Each wall is flat, endless, passes through zero and stands at right angles to its row. A trip goes straight from one point to another. List the walls that it crosses, first one first.

Walls:
(1): [-10 -20 -11]
(2): [-44 -28 -38]
(3): [-23  12 -48]
(4): [-19  18  51]
(5): [ 42  18 -23]
(6): [ -5 -40  37]
Trips:
[-51  52  -5] to [-121  -12  -36] -> 1
[-34   2  19] to [-13  13  26] -> 1, 2
[ 39 -10  -1] to [ -1 -32  49] -> 4, 5, 1
[-43  11  48] to [-66 -41 -21] -> 2, 1, 3, 4
[  7 -34   8] to [ 34 -60   0] -> 5

Walls:
(1): [-45 -14 -15 -57  65  27  -4 -21]
(2): [ -9  17 -74   1  -5  68  24   9]
(3): [-47 -12  -7 -42  31  40   0  21]
(4): [-31 -23  -8 -46  -3 -61 -87  25]
(5): [ 48 -19  25 -23  12 -29 -49   9]
(6): [-22  55 -41 -40   8 -23  -5  14]
Trips:
[ 69  15 -41 -43  49 -11  24  22] to [-15  58 -19  21  12  80  70  53] -> 5
[-15 -97 -68 -34 -73 -65 -81  17] to [ 56  70 -70 -14 114 -13   5 -48] -> 1, 2, 4
[-26 -27   3   3 -41 -18  -8 -93] to [-62  24   4  29  39 -30 -11  -1] -> 6, 3
[ 14  17 -29  54 -12   2 -10 -45] to [ 23   2  35  42 -22 -59  14  64] -> 2, 5, 4

Walls:
(1): [-14 -13 -21  -5 -30  24 -12  28 -50  22  22  28]
(2): [ 57  11  29  14  18 -11  51   7 -40 -55 -65  23]
(3): [-14  49 -39  19  -3 -15 -32   1  -7   8  22 -15]
(4): [-66  -9 -26 -23  14 -31 -16 -27 -35  -3  70  10]
(5): [ 55   5  24 -16   1 -30  54 -54  -6  16  11 -17]
(6): [ 45 -45 102 -40 -21  54 -15 -30  39   6  45  90]
(7): [ -4 -24  15   5  20  84 -11 -42 -39 -77  97 -21]
(8): [-38  61   4  -3   0   4 -16 -58  74  65  24   6]
(9): [-33  -5 -72 -36  10 -61  -3  56 -34  21   9  15]
(10): [-64  11   0  24  46  49  -8   9 -26 -37  23 -46]
Trips:
[-24 -25  90  43  79  25  23 102 -12 -29  52  40] to [ 87   1   8  -8  78  23  -5 -19   2  13   5 -13] -> 4, 1, 5, 10
[ 10 -43  37 -33 -12 -11  22  15  36 -27  58  59] to [ 18 -80  25 -47  23  -1 -25  -8  -5 -47   1  55] -> 2, 5

Walls:
(1): [ 26  32  17   6  14  16  -6  13 -62   8  -6  37  16  21   8  38  24 -45
 -25 -20]
(2): [-24 -10  62 -20  58  -8 -64 -65  14 -43   2 -15 -75   2 -13  63   0  14
  19   5]
(3): [-25 -48  13 -53 -25 -16  -7  -6  98 -59 -24   8  53  -3  16 -66  15  63
  29  49]
(4): [-15  25  27  30 -12 -10  -3  -1   5  26  65 -23 -60  45 -36  37 -12 -40
   4  51]
(5): [-40  29 -45  39 -18  14  12 -15  10  19   4   9  38  60  36  60   9 -31
 -35  19]
(6): [ 12 -39 -33  32 -69 -45 -31  36 -12 -27  36  32  48  53  -6 -22 -23 -34
 -42 -99]
Trips:
[  7  -6   5 -57  26 -56  29  -6   5 -12   1 -82  18  52  41  -4  -2  -4
  19  59] to [-81  -3  40  18 -36  12  -1  79  -7  11  53  36 -43  29  26  45 -25 -10
 -14 -12] -> 6, 3, 1
[-38 -55  17   5 -57  10  44 -29  31  29 -38   9 -27   4  39  22 -29  35
 -24 -98] to [ 50  37   8 -57  -2  15   7 -36  87 -11 -81 -73  68 -46 -10 -50   9 -12
  13  47] -> 5, 6
[-65 -53 -12 107 -17  19  48 -14 -35 -16 -53  33  -9 -69   7  26  23 -22
 -49  46] to [-22  39 -69  29  -9   1  -6 -23   4  21  41 -30  71 -28  -3  15  31 -18
  15 114] -> 4, 1, 3
[-43 -23 -34  21  25 -16  24  -4 -44  31 -19  52 -74 -50  33 -20  17  57
  -7  -9] to [-17   9 -14  38  36  48 -29  30 -29 -90  25 -32   2 -62  -3  75  20 -27
  36  22] -> 1, 4, 5
[-47  28  17  84  30   8  23  70  -4 -61   0  17 -48  44 -18  26   3  41
 -53 -15] to [ 30  -7 -67   9  80  -3  -7  14 -17  24  87  86 -13 -50  20   4 -43 -44
  17  -5] -> 2, 5
[ 68 -58  49 -10   2 -18  37  39 -31  11  11 -38   1 -27  35  41   0  -9
 -64 -37] to [-25   4 -44 -28 -11 -29 -62  25 -54  90 -20 -51  38 -17 -11 -76 -29 -25
 -14 -21] -> 1
